Each row is a point. The points of each table are mixes of a few directions, plus a little noise. Count the directions of each table, and those that both share. Where both have some left over, give the other angles between the two spaces (their principal angles), to ten degrees, smallest first.

First (5 x 2)
[[ -5 -19]
 [ 14  50]
 [-16 -60]
 [  9  32]
 [ -1  -4]]
Second (5 x 2)
[[ 12  44]
 [ -5 -17]
 [-11 -41]
 [ 13  49]
 [ -9 -34]]
Directions: first 1, second 1, shared 1

First (9 x 6)
[[ 36 -37  17  -9  -5 -19]
 [-17  27  -3  22   9   4]
 [-23  16  20  55  23  -3]
 [ 25   5  -7 -13  -8 -11]
 [  0 -60  23 -12  -1   3]
 [ 41  21 -13 -15 -10 -19]
 [ 11  29 -12   1  -2  -6]
 [-53  24 -21  -4   1  33]
 [-18 -24  -4 -24  -7  18]]
Second (7 x 6)
[[-16 -13 -14 -12  44 -17]
 [-22 -17   2   0  17   4]
 [ 10   8   6   5 -22   8]
 [-39 -30  11   6  16  15]
 [-24 -18  -4  -5  31  -4]
 [ 44  35   1   4 -45  -1]
 [ 47  36  -2   2 -41  -4]]
Directions: first 3, second 2, shared 1; angles 90

First (9 x 9)
[[ 16  23  -7   0  25 -28   0  -6  25]
 [-15  11  19   5  -8  -1  22   9  12]
 [ 22 -17 -12  -9   5  11   6  20 -25]
 [-10 -35   2  -3 -20  17   8  10  -7]
 [ -9   2  15   4  -2 -11  29   6  26]
 [ 13   4 -14  -6   8   5 -14  11 -17]
 [-21   3  10  10 -15   8 -20 -35  -5]
 [-25  24  -5   3  -9   3 -39   1   8]
 [ 29 -15  -8  -3  15  -4   7 -15 -16]]
Second (7 x 9)
[[ 20 -24 -13 -28 -60 -13 -25  13 -42]
 [  7 -25  -9  -3   3   7   1   2  -4]
 [-13  18   9  17  36   7  15  -8  26]
 [-14  37  14  12  14  -5   6  -6  17]
 [ -2   8   3   1   0  -2   0  -1   2]
 [  2 -13  -4   2   9   6   4  -1   3]
 [  0   0   0  -1  -2  -1  -1   0  -1]]
Directions: first 5, second 2, shared 1; angles 60

First (8 x 14)
[[ -9 -30 -10  10 -29  -7  19  -2 -21   8 -16 -13   0 -34]
 [ 12   8  10 -19  32  11 -19   5   4   0  10  18   5  27]
 [ 14   9  -1  -9   5   1  12   0  19   7  -9   1   6   5]
 [  5  32   6   3  14  21  -1   0  22  -3   8   4  -9  12]
 [ -8 -15  -5  11 -19   2  12  -2 -14   3  -7  -9  -5 -24]
 [  4   6   9 -10  23  13 -17   4  -2  -2  12  14   0  18]
 [-10  -8 -12  13 -32 -31  15  -5   1  -4 -11 -19   2 -17]
 [ -8  -1   3   1   5  -9 -20   2 -10 -10  13   4   0  12]]
Second (10 x 14)
[[ -3 -10  -6  -3 -10   8  60  14  13  -7   6 -10 -32 -13]
 [ -7   0   0  -3  -5   3  34   5  12  -3   0  -1 -14  -9]
 [  8  28   5  -5   8 -19 -25 -11  19   1  -5   9  21  19]
 [ 17  12  -1  -3   4  -1 -10  -7   9  10  -9   3  14   5]
 [-24 -17   1   6   0   0  -9   9 -18 -13  12  -8  -7   3]
 [-21 -12   4   1  -6  10  26   4  -4  -2  -2   0 -12 -18]
 [  5   0   7   3   0  -4 -36 -16 -25   8   0  23  14 -10]
 [ -8  -4  -1   3   8   8 -27   4  -2   4 -10 -18  19  14]
 [  1 -22  -5   5  -4  13   4   6 -21   1   5  -6 -11 -10]
 [ 31  24  -3  -5   5 -19 -15  -8  16   1   4   8   8  18]]
Directions: first 4, second 5, shared 2; angles 60, 90

First (10 x 20)
[[-22   9   1  11  13  -1  -5  -2 -60 -20 -13  10   0 -32  -5   6  12  10
   13   8]
 [ 10 -23  -5   8  -8   8   0   6  49 -12  14 -15  -1  12  11 -15 -13 -11
  -11   8]
 [ -2   7   1 -10   2 -14  -2   5  -4  -7 -10   4 -15  11  -1   9  13  18
   11 -18]
 [  3  25  -1  19   1   7  -3 -19  -4  18  12  24  -9 -36 -12 -23   4  -1
   -6   6]
 [ 10  -4   3  -9   3   1  -2  -5  13  14 -12   8  12  16   6  -9  -6  -1
  -13   3]
 [  3  27   1  -5  -6  -8   3  -5  -4  21  10   8 -18  -6 -15   9  13   8
   11 -20]
 [  7  -7   2  -5   1   4  -1  -4  12  10  -7   4  13  11   6  -9  -9  -5
  -13   7]
 [ -6   3   1  -8   1  -9   0   6 -14  -7  -6  -3  -7   6  -2  15   9  10
   11 -11]
 [ -2 -13  -4  20  -5  19   4  -1   7  -6  21 -13  12 -20   2  -8 -16 -23
   -9  23]
 [ -2 -25   1 -21  -4  -5   5  19   6 -12  -9 -26  13  37  10  26  -7  -4
    5  -6]]
Second (11 x 20)
[[ -7  -9  -4  12  -8  13   7   5  -5  -6  22 -21   8 -16  -3  10 -11 -21
    1  13]
 [  0  -9   1  -6   2  -1   0   4   0  -3  -8  -4   8  11   6   3  -4  -1
   -2   2]
 [ -7 -18   3 -15   8  -6  -2  10 -17 -17 -26  -7  15  22  12  13  -1   6
    2   2]
 [ 17 -11   1  -8  -4   4   1  -2  40  16  -1  -1  11  24   8 -13 -12  -9
  -17   3]
 [ 16  -6   3 -13   1  -4  -3  -3  31  13 -13   8   6  28   9 -13  -5   3
  -14  -3]
 [-11 -18   1  -7   5   0   1  12 -23 -19 -13 -14  14   9   8  18  -3  -2
    5   6]
 [  4  31  -2  15  -4  -2  -2 -14   5  15  17  19 -26 -27 -16 -15  13   9
    4 -10]
 [  9 -14   4 -17   4  -4  -3   3  17   3 -20   2  13  32  13  -3  -6   4
  -10  -1]
 [-11  41  -5  26  -2  -2   0 -12 -31   1  25  16 -35 -55 -24  -2  22  10
   20 -10]
 [ -7  19  -1   8   3  -5  -2  -5 -20  -3   2  11 -17 -21 -10   1  14  12
   11  -8]
 [ -1  -4  -3   7  -5   8   4   1   4   1  14 -10   4  -8  -2   2  -7 -12
   -1   7]]
Directions: first 5, second 3, shared 3
